Each row is a point. A path goes straight from each point to the next, and from the last back to the first. The post is the endless flat space through its rows: a point in 2 columns, a line in 3, a plane in 4, and so on, so that a path can go around it. Count how often the path circles the post. Going back the other way cancels.
In the rows, 128 means zero.

Post (2 x 3)
[[ 98 106  71]
 [155 156 168]]
Path (9 x 3)
[[178 187  88]
 [ 81 185 100]
 [ 77 120 138]
 [ 98  73 111]
 [167 106 112]
 [194 139  64]
 [100 176  88]
 [100 158 135]
 [125 165  71]]
Times around: 1

Post (8 x 9)
[[137 100 136 120 229 161 147 111 107]
 [ 97 121  90  89  96 126 135 143 195]
 [126 111 159 129  86 106 183 150 106]
 [123 129 132 103  37 144 158 120 249]
 [ 91 131 154  47 144 114 131  68 164]
 [138 130 117 129  77 142 158  97 117]
 [138 108 137 180 150  93 152 113 115]
 [125  92 154 130 207 167  68 130 103]]
Path (20 x 9)
[[142 131 110 111  72 140 137 118 102]
 [127 155 135 112  62  99 129 136 159]
 [ 77 147 136 130 114 132 152 139 141]
 [ 67 126  95 113 111  87 109 109 165]
 [141 143 168 154  96 127 161 108 111]
 [132 133 123 122 138 111 131 130 149]
 [142 106 114 105 133 100 162 164 141]
 [174 145 142 121  83 126  60 118 187]
 [165 158 142 105 132 206 186 150 176]
 [ 94 165 102  91 119 181 122 102 181]
 [153 166 126  95  94 175 120  94 187]
 [131 136 136 102  77 110 122  93 172]
 [158  96  87 150 139 140 170 122 116]
 [110  90 147 117 126 152 144  22 215]
 [118 113 117 168 100 143 115 119 141]
 [148 150 145 156  77 172 167 142  98]
 [128 120 134  96  76 150 121 188 144]
 [145 109 132 109 132  91 204 129 139]
 [150  62 165 112 141 129 198  95 143]
 [149 105 140 103 105 149 150 101 119]]
Times around: 1

Post (17 x 18)
[[119 101  94 182  64  99 221  99  96 155 119  60  69 156 106 121  87 115]
 [117 131 133 128 122 111  69 205 114 119 199 129 161 137  50 112  78 208]
 [141 174 128  94 142  47 131 175 137 141  15 107 100 155 171 172 155 129]
 [135 153 181 172  67 123 205 105 163 172  77 161  88  74  75  61  89 165]
 [160 151 142 111  59 184 126 151 160 123  40 143 140 164 174  76 101 113]
 [114 103  81 120 132 130 134 155 180 182 147 116  92  57 141  91 197 172]
 [159 133  91  93 173 136  55 132 112 163 117 171 127 180  31  61 125 173]
 [ 91 126 192  81  41 151 142 102 119 110 132  94 129 114 137  79  55 122]
 [169 185 133  95  26  41 141 124 116 166  76 166 122  66 100  75  95 163]
 [131 133  97 185 124  77 107  91 148 176  93  67 150  85 114 171 131 151]
 [165 119  83 155 115 157 100  60 127  71  17  66 173 117  48  86 159  79]
 [104 143  95 146 170 135 108 157 151 106 166 165 140 150 159 115 150 143]
 [131 103 103 137 109 152 123  96  76  97  85  88 196 148 161  57 185 183]
 [121 106  91  79  82 176 151 130  60 132  94  87 139  56 126 100  45  97]
 [131 142 112  93 127  44 180 139 147 185  76  76 153 157 102  76 124 118]
 [ 62 126 179 234  68  70 106 175  84 169 183 100 184 100 128 102 197 143]
 [119 131 137 115  88 167 203  99 201 153  88 151 150 136 126 136 175 151]]
Path (7 x 18)
[[134 191 148 130  41  72 125  79 157 170  84 145 113 104 136  82 122 123]
 [105 151  84 152 109 104 126 121 159 170  87 149 124  79  79 101  91 180]
 [100 106 120  78  29 166 178 102  71 149  39 161 102  61 159  91 107 184]
 [103 141 111 227 108 153 121 169  87 119  64  95 131 122 114 169 163  99]
 [122 147 131 149  93 155 112 135 148 152 151  71 137 134 112 135 168 169]
 [120  98 140 145  91 131 116 133 109 170 156  90 106  94 106  58 122 153]
 [121 157 157 136 123  93 192 160 142 165 120 131 125 168 172 108 145 143]]
Times around: 0

Post (17 x 18)
[[147 183  50 102  54 184 141 131 152  88  52 115 147 168 179  76 128 108]
 [140 144 160 178  91  97 146 163 149 119 101 139  99 159 136 148  69 136]
 [150 124  76  83 109  82 136  96 226 109 122  96 106 219 164 161 146  85]
 [202 151 126 147  89 124 234 198 195  47 155 110 152  93  53 150 153 174]
 [139 171 120 177 161 133 140 145 138 103 112  94 129 119 183 119 110 139]
 [174 112  87 118 103 115 133  39  57 166 103 102  67  89 114 155 178  95]
 [193 154 119  97 104  91 139 117  92  71 126  65  85 137 102 154  83 109]
 [ 44 100 136 116 123  81 187 111 182 100 147 176 134 153 144 105 155 109]
 [104 129 117 122 145  80 144 145 173 102 127 183  90 103 128 151  93 119]
 [131 143 138 116 127 106 140 160 129 190 122  91 136 127 106 126 105 116]
 [111 113  89 145 163  97  84 112 131 101  95 159 145 179 149 102 135 127]
 [ 84 108  84 123 118  68 121 170 167  99  85 139 128 158 177 146 161 114]
 [117 157  95 167  96 132 167 168  86 193 142 119 129 132 118 146  99  90]
 [140 130 127 157 129 141 120 101  98  93  69 154 126  93 149 167 169  84]
 [186  98 173 144 121 108 120  97 162 131 187 114  87 160 167   7 117  50]
 [157 130 116 116 168  98 230 167 189  37 121 120 113 143  79  89 171 123]
 [130 172  80 161 101  45 127 146 139  91  45 128 168 135  62 124 116 112]]
Path (28 x 18)
[[122 135  90 175 108  87 157  43 135  78 135  84  88 151  76 130 111 152]
 [111 161 118  98  72  67 125  85 152 126  73 151  89 167 107 104  92 119]
 [138 183 109 132 102 118 151 125 152 108 152  95  95 153 167  87 142  94]
 [164 125 163 112  97  85 165 155 180  83 155 120 174 142 135  64 184  94]
 [158 135  99 164 101 132 164 112 100 160 135 107 135 159 156  97  99  93]
 [149 134 118 148  94 150  82 166 186 143  58  75 178 136 149 156 101  77]
 [135 125 139 129  89 141 142 127 189 162  87 112 114 164 129 114 139 159]
 [145 170  93 146 200 126 162 126 169 124 186 124  63 103 195 186 133 127]
 [102 128  83  97  83 140 150  98 106 116  76 137 165 128 186 117 198 101]
 [142  77 131  69 100  80 132 157 153 152 136 129 139  89  97  69 139 127]
 [152 109 150 182 146 137 152 144 238  55 156  97 151 123 135 137 151 130]
 [134 108 100  93 143  84 140 117 138 125 167 119  99 168  71  87 114 154]
 [139 184  92 149  63 148 100 151 208 220  73 106 126  84 131 119 103 111]
 [148 144 168 119 106 104 155 134 158  75 129 127 111 177 135 116 131 121]
 [118 107 111 102  71  41 109 187 203 164 125 131 158 137 139 123 151 106]
 [186 157 182 185 153  82 192 136 140  72 108 101 107 129 161 118 104 118]
 [ 99  99  73 162 126  75 129 157 141 129  71 124 163 173 118  92 105  92]
 [113 153 158 193 103 125 122 172 170 113  61 113 102 152 166 149  92  65]
 [140  93 107  89  79 130 166  84 142  82  98 160  52 188 129 115 180 119]
 [112 182 139 128 166 105 240 121 165 137 128 154  74 148 106 118 111  82]
 [170 105  93  92 136 119 116  77 146 136  91 177 149  78 157 134 189 101]
 [ 90 165 139  96 134  75 208 116 107  57 126 128 112 124 145 167  76 133]
 [166  89 150  94 163 127 113 103  97  80 128  91 121 115 121 114 134 123]
 [128 160  97 147  91  74 112 182 198 168 124 110 105 135 106 106  45 144]
 [167 161  48 136 129 119 101 162 173  98 106 125 141 155  89 120 152 155]
 [167 167 105 202 128  88 181  83  98  81 110  81 152 190 103  95 165  94]
 [121 121  88 128 148  90 195 114 143 109  72 170 122 219  95 125 139  89]
 [150  85 132 151  72  73 143  90 134 104 148 135 119 175  97  38 109 113]]
Times around: 5

Post (17 x 18)
[[136 164 131 138 155 125 110 173 130  85 152  85 142 107 168  96 127 121]
 [ 96 110 126 102 124 106 146 166 179 121 153 140 136 133 132  93 123 118]
 [133 147 129 134 103  73 182 138 159 121 192 120 108 123 120 145 133 147]
 [125 172 179 165 145 127 159 116 109 106 156  88 147 132 159 136 120 116]
 [111 179 132 163 149  84 125 166 103  61 162 192  86 129  97 106 156 118]
 [191  96 152 221 105 176 128  99  95 139 124 147 149  99 158 137 126 163]
 [127 161  97 154 163 107 156 146 135 115 173 172 144 143 100 143 146  91]
 [149 120  70 106 167 133 145 163 123 213 110 100 158 170 176  57  88 127]
 [120 107 104  95 100 126 122 173 140 132 156 165 122 125 157 106  55 181]
 [158 137 139  81 153 188 111  91 126 176 115 115 128 104 183  73 143  71]
 [ 99  75 103 104 147 218 140 118 108 194 113  52 158 180 143 101  95 145]
 [112  80 113 122 107 117  75 116  94 246 106  55 169 111 147 111 109 134]
 [104 137 104 185 152  86  87 135 156  98 165 128 119 163 132 103 111 143]
 [127  83 144 128 130 110 130 152 104 136 164 156 104 139  88 159 105 112]
 [133 107 120 113 154  92 114 101  68 138 105 141 146 149 139 144 121 156]
 [132 101 144 131  61 100 121 143 127 126 138 114 114 124  98 185  74 153]
 [130 137 135 157 163  99 160  97  97  97 122 147  96  77 145 114 121 138]]
Path (25 x 18)
[[120 127  66  87 103  76 159 165  75 122 181 132  98 173  87 158 143 163]
 [111 105 176 166 115 140 114 133 157  58 183 163 103  93 151 153 169 109]
 [173 149  48 134 149 191 102 184 118 247 143 112 162 146 109 131 113  90]
 [184 121 130 123  77 151 198 147 118 201 119 147 116 119 111 139  65 164]
 [ 91 172  86  24 176 157 161 165 140 188 115  15 142  67 217  55 159 104]
 [ 83 103 141 162  67 152  88 107 124 127 153 149 111 154 139 135 122 128]
 [101 102 166 153 116 128 109 116  79 130  78 211 129 146 133 109 114 134]
 [158 200 148 142 185  78  84  89  82 111  95  43 161 110 222 111 151 164]
 [182 149 106 162 176 148 124 174 118 151 107 182 179 166 124  74 120  96]
 [ 57 125 121 126 153  92 145  85 139 134 156 105 156 144 123 102 143 116]
 [113 119 171 113 174 155 196  90 135  92 140  87 107 125 198  92 112 103]
 [138 153 122 123 145 160 130 156 111 193 115  30 172 119 173 133 159 108]
 [137 125 168 102 146  85 123 163 109 194  77 148 193 101 123  92 188  93]
 [ 77 205  94 127 205 173  61 180 138 102 167  88 204 171 118  56 134  52]
 [115 191  53  75 182 179   7 208 110 133 121  64 165 200  96 102  83 103]
 [148 194 133  83 162 153 169 111 178  99 184  99 158  46 180 150 143  81]
 [118 148 159 130 131  84 146 158  95 151 136 151 149 132 125  81 122 127]
 [136 139 100 100 132 190 120 145 130 112 195 126 129 143  98 136  96 129]
 [148 140 128 174  99  37  84 151 153 146 190 118 204 160 127 154  82 138]
 [140 128 112 140 125  99 179  97  91 155 132 120 111  89 158 100 121 153]
 [185  67 122 170 161 112 125 119  97 212 144 125 163 148 175 141 122 101]
 [170 124 162 201 157 202 172 120 132  95 188 126  77 115 148 131 117 165]
 [161 161 120  89 169 109 106 172 194 133 125 115 145 106 173 134  70  65]
 [149 133 100 160 166 114  76 154 119 224 156 142 191 151 127  99  69 121]
 [121 124 130  69 140 116 167 136 135 108 159 150  99 118 161  65  98 164]]
Times around: 3
